Every row gives one point. Any point is a mix of the corners, with weights that add up to 1. It lies inside the corners' shape when no weight is negative. Say inside or outside, and name the corners with a negative weight.

Corners:
(1): 72, 73
(2): -7, 6
(3): 13, -17
Points:
44, 44 -> inside
45, 27 -> outside (2)
-7, -26 -> outside (1)
34, 49 -> outside (3)
16, -11 -> inside

Corners:
(1): 8, 17, -32, 32, 28, -27, 41, -41, -73
(2): -10, -1, -18, -69, -81, 54, -45, -24, -21
(3): 45, -37, -28, -74, 34, -83, -9, -33, -62
(4): -20, 43, -40, 74, -88, 29, -15, -68, 39
(5): 35, -52, 33, -71, 16, 9, -41, -27, 7
(6): -63, -78, 33, 14, -32, -6, -22, 13, 46
(7): -81, 28, 31, 34, -4, -36, 52, -23, 30
(8): 12, -20, -45, -9, 10, -6, 27, -13, 33
(9): 54, -29, 37, -47, -69, -51, 7, -14, -67
(10): -5, 24, -58, 72, -33, -40, -53, 18, 48
Points:
16, 20, -15, -9, -37, -14, -19, -38, -26 -> outside (6, 8)
7, -9, -34, 2, -38, -8, -20, -16, -18 -> outside (5, 7)
4, -28, 10, -38, -30, 5, -10, -29, -8 -> outside (10)
-34, -20, -17, 10, -24, -5, -9, -10, 18 -> outside (5, 9)
-4, -33, -29, -30, -21, 24, -61, -17, 48 -> outside (1, 7, 9)

Corners:
(1): -25, 6, -51, -12, 32, -45, -48, 77, 2, -23, 1, 39, 21, -1, -20, 19, 14, -36
(2): -14, -6, -121, -5, 2, -9, -41, 69, 3, -33, 55, 6, 14, -56, -27, 16, -41, -60
(3): 8, -10, 42, -52, 22, -30, 62, -16, -11, 18, 19, 4, -52, 38, 9, 11, 43, 35
(4): 80, 60, 5, -23, 9, -47, -13, -3, 2, -16, -8, 12, -20, -43, -36, 3, 36, 9
(5): 3, -18, -58, 48, -33, -113, -40, 65, 21, -58, 24, 4, -23, -70, 1, 75, -43, -70
(6): 2, 7, -58, 69, 24, -18, -54, 75, 8, -90, 16, 43, -27, -25, 13, 10, -57, -88
(7): -35, 45, 2, -3, 37, -6, -14, -34, 36, -55, 13, -14, -5, 55, 46, 53, 41, 13
(8): -23, 12, 30, -16, 13, 1, 68, -66, 3, -38, -91, -50, -38, 52, 11, 3, 35, 92
(9): 11, 21, -45, 49, 70, -22, -50, 91, -3, 1, -4, 0, -18, -73, 38, 52, -44, -23
(10): 5, 53, 47, -6, -29, 17, 1, -47, -71, 8, -23, -81, -9, 21, 6, -28, 48, -10
(11): 21, 21, 34, 20, 17, -50, 47, 7, 21, 2, -14, -12, 35, 8, -5, -3, -58, 7
(12): 2, -2, 25, -14, -17, 64, -28, -64, -24, 32, -44, -3, 24, -2, 12, 19, -4, 8
(13): -21, -17, 4, 66, 0, -16, 1, -11, 2, 67, 5, -19, -30, 60, 5, -43, 34, 40
(14): -5, 71, 40, -53, -19, 7, 34, -31, 11, 41, -54, -34, -50, 69, -2, 34, 12, 36
(15): -46, 33, 65, -27, 3, -27, 25, -85, -6, 20, -34, -47, -29, 29, 44, -62, 40, 23
(16): -30, 29, -20, 47, 28, -10, -28, 27, 24, -46, 19, 20, -15, -64, -57, 31, -18, -60
(17): 6, -19, -23, -7, 60, -38, -63, 81, 33, -57, 11, -3, -14, -24, -31, 26, -56, -4
(18): -28, 31, -5, 0, -50, 55, -44, 29, -24, -21, 23, 5, 29, -53, 41, 26, -27, 28
(19): 49, -26, 2, -17, 10, 23, 19, 65, 51, -8, -26, -14, 15, -37, -23, -29, -8, -34
Points:
-4, 22, 0, -10, 27, -22, 0, 12, 19, -15, -5, 1, -20, 3, 1, 0, 5, 8 -> outside (5, 10, 12)
34, 24, 17, -30, 9, -15, 35, -16, -3, -32, -43, -37, -27, 11, 7, 23, 2, 21 -> outside (1, 13, 15, 16, 18)
-5, 13, -16, 13, 14, -14, -21, 21, 3, -23, 4, -2, -6, -18, 3, 10, -6, -16 -> outside (14)
-5, 29, -7, -15, 10, -9, 7, 1, 14, -23, -18, 0, -11, -8, 10, 26, -1, -4 -> outside (10, 13, 17)
6, -10, -27, -16, 31, -27, -5, 33, 25, 5, -5, 6, -22, 9, -25, 34, 25, 7 -> outside (6, 10, 11, 15, 18)
7, 24, -22, 18, 18, -26, -35, 28, 13, -19, 4, -3, -6, -17, -12, 15, -10, -39 -> outside (3, 8, 18)
1, 13, -15, 7, 10, -14, -27, 34, 4, -13, 9, 4, -4, -19, 1, 15, -11, -22 -> outside (8)
-4, 13, -11, 16, 13, -15, -18, 22, 8, -10, 6, -1, -11, -8, -2, 12, -7, -15 -> outside (8)
4, 11, 3, 4, 9, -25, -3, 17, 16, -14, -7, 2, -8, -11, 2, 19, -10, 0 -> outside (2, 10)

Corners:
(1): -60, -56, 35, -36, -21, 38, 47, 56, 63, 20, -18, -47, -19, -31, 33, -70, -6, -73, 47, 59
(2): -1, 23, -14, 39, -69, 84, -11, -69, -6, 47, 22, -77, 10, -40, -52, -11, 57, 11, -40, 52
(3): -56, 0, 53, -12, -3, 18, 16, -53, -53, -23, -4, -14, -44, 47, 29, -49, 17, -6, 29, -33
(4): -24, -56, -29, 28, -12, -54, -43, -15, -1, 0, 32, -41, -6, 55, -25, -18, 38, 14, 20, 0
(5): -67, -63, 33, 24, 44, 53, 1, -27, -31, 80, -24, -80, -8, -52, -53, -8, -48, -19, 18, 2
(6): -52, 37, 25, 9, -14, 59, -24, 75, 30, 12, 61, -48, 37, 47, 11, -57, -15, -77, 2, 43
(7): -63, 35, -47, 13, 13, 1, -49, 11, 30, 23, 57, 38, 22, 15, 43, -1, -43, 35, 9, 49
(8): -2, -51, 43, 35, -49, -46, -42, -52, 2, 7, 41, -12, 29, -18, -33, 31, -8, -65, -34, -33
(9): 2, 37, 40, 2, -49, 44, 87, -63, 27, 7, -50, -23, -73, -42, -51, 5, 25, 51, -68, -62
(10): -15, -45, 1, 52, 27, -39, 36, -38, 38, -15, -32, 12, 19, 41, 32, 38, 21, -18, -49, -32
(11): -55, -35, -45, 20, 68, -25, -7, 52, 58, -20, 9, -66, 48, -77, -15, -59, 2, -99, 73, 16
(12): 28, -79, 56, 15, -33, 40, -4, -40, 37, -28, -21, -20, -5, 57, -17, 9, -27, -56, -77, 33
(13): 24, -53, 18, -5, -43, -17, -28, 48, 3, 4, 42, -26, -5, 0, -18, 34, 42, -36, 26, 15
(14): 13, -50, 70, 4, 2, 9, 75, -5, -2, -21, 8, 11, 44, 77, 33, -34, -24, 36, -86, -36
(15): 37, -44, -51, 40, 26, 7, 55, -34, -5, 50, 44, 27, -82, -22, 12, 15, -45, 27, 7, -56
(16): 3, 34, 35, 19, 20, -4, -18, 13, -1, 69, 24, 22, -22, -17, 58, -1, -35, 34, -17, 4
(17): 37, 12, 14, -57, 44, -11, 17, -43, -29, 66, 66, -2, -71, -9, -8, 18, 44, -64, 56, 7
(18): 25, -26, -11, 25, -15, 5, 77, 13, -60, -5, 6, -37, -27, 28, -50, -7, 31, -57, -73, -2
(19): 62, 32, 28, -16, 4, -30, 53, 13, 61, 4, -39, -53, -26, 32, 47, 42, -62, -65, 34, -12
(20): 35, -60, 3, -49, -14, 57, -47, 45, 10, 100, -70, 20, 58, 47, 17, 29, -32, 7, -12, 55
(21): -14, -51, -67, -60, 13, -9, -52, -49, 33, 44, -31, -15, -63, -73, 63, 51, 20, -55, -32, 12
Points:
12, -22, -5, 5, -13, 9, 6, -24, 4, 30, 4, -19, -19, 10, -5, 26, -5, -13, -32, 1 -> outside (1, 3, 11, 16)
1, -22, -1, 6, -5, 1, 0, -31, 5, 24, -7, -20, -27, -12, -11, 21, 6, -14, -10, -9 -> outside (1, 6, 14)
-14, -42, -17, 19, -23, -12, -32, -31, 14, 3, -37, -35, 15, 4, -20, 30, 13, -13, -19, 2 -> outside (1, 6, 14, 15, 16, 17)
-5, -17, 4, 2, 3, 12, 0, 7, 15, 29, 6, -18, -4, 4, 11, -5, -12, -24, 1, 8 -> inside

Corners:
(1): -10, 42, -32, 21, 10, -16, -19, -4, 1, -17, -21, -33, 35, -43, 8, 39, 19, -28, -1, 74
(2): 55, -23, 20, -11, -72, 31, 22, -55, 3, -17, -13, 2, 9, 33, -24, 13, 18, -9, -49, 45
(3): 44, 12, -19, 24, -57, 32, 3, -41, 29, -25, -13, 21, 16, 16, -82, 23, 64, -9, -72, -11
(4): 47, 16, -33, -14, -59, 52, 49, -68, -11, 1, -4, 2, -5, 69, -63, 4, 25, 15, -38, 0
(5): -13, 39, 5, -50, 34, -4, -20, -7, 25, 15, 30, -63, 52, -6, 28, 9, -8, -22, 0, 0
(6): 9, 86, 3, 6, 21, -55, 18, 20, 16, 51, -19, -5, 40, -48, 64, -30, -7, -18, 26, -1
(7): 39, -25, 9, -30, -18, 21, -51, 27, -30, -17, -17, 21, -56, -13, -20, -9, -14, 12, 73, -63
(8): 11, 62, -14, 38, -2, 19, 42, -10, 33, 27, -2, -13, -12, -14, 27, -12, -20, -14, 29, 43
(9): -18, 29, 35, 1, 35, -11, 1, 31, 26, 29, -39, -42, -35, 16, -14, 10, 36, 5, 12, 26
(10): -21, 15, -2, 4, 3, -40, -7, 35, 6, -22, 29, -44, 31, -17, 12, -25, 35, 18, 17, 4
(11): 7, -52, -47, 2, -28, -6, -56, 10, 24, 24, -26, 4, -47, -46, -49, -7, -8, 15, 22, -39
(12): 43, -66, -23, 22, 13, -32, -21, 26, 12, -5, 18, 15, -70, -59, 26, -18, -46, 58, -6, -11
(13): 2, 38, -26, 31, 6, -13, -10, -9, 54, -13, -64, -66, 50, 44, 9, 6, -8, 10, 16, 32
(14): 77, -8, 25, -11, 21, -34, -14, -1, 11, -7, 20, -1, -56, -35, -18, -60, -30, 26, -6, -2
(15): -20, 46, -43, -39, -8, -49, 4, 40, 40, 4, 13, -25, 14, -15, 25, 9, -26, -15, -5, 28
(16): 20, 74, -17, 32, -121, 58, 6, -59, -15, -16, -48, 38, 3, -4, -82, 0, 8, 0, -58, -8
(17): -41, -4, -20, 17, 3, -67, -34, 7, 17, 9, 12, -48, 55, 11, 7, 52, -41, -25, 6, 5
(18): -11, 26, 19, -16, 21, -48, 9, 0, 32, -36, -11, -26, 24, -62, 1, 13, 10, -11, 9, 1
(19): 7, -74, 9, -26, 29, -19, -50, 15, 4, -31, -2, 67, -51, -1, -18, -26, 8, 66, 16, -7
(20): 39, -28, 5, -22, 10, 9, -35, 36, 24, 26, -5, 20, -32, -38, -49, -19, -19, 63, 35, -37
(21): -5, 26, 1, 8, 30, 26, 41, -1, -5, 6, -32, -27, 44, 18, 15, -15, -10, -37, -10, 39
Points:
7, 6, -8, -6, 6, -17, -5, 7, 15, 8, -1, -12, 0, -13, -1, 1, -2, 1, 5, 6 -> outside (13, 16)
18, 12, -8, 5, -17, 1, -4, -6, 13, -7, -11, -5, 6, -3, -20, 1, 13, 1, -10, 1 -> inside
13, 3, -4, -2, -11, -4, -4, -12, 19, -7, -6, -13, 5, 2, -22, 0, 5, 4, -12, 17 -> outside (6, 7, 12)
22, 4, -2, -1, -8, 4, -5, -9, 10, -6, -10, 2, -9, -5, -18, -10, 11, 16, -4, 3 -> outside (15, 17)
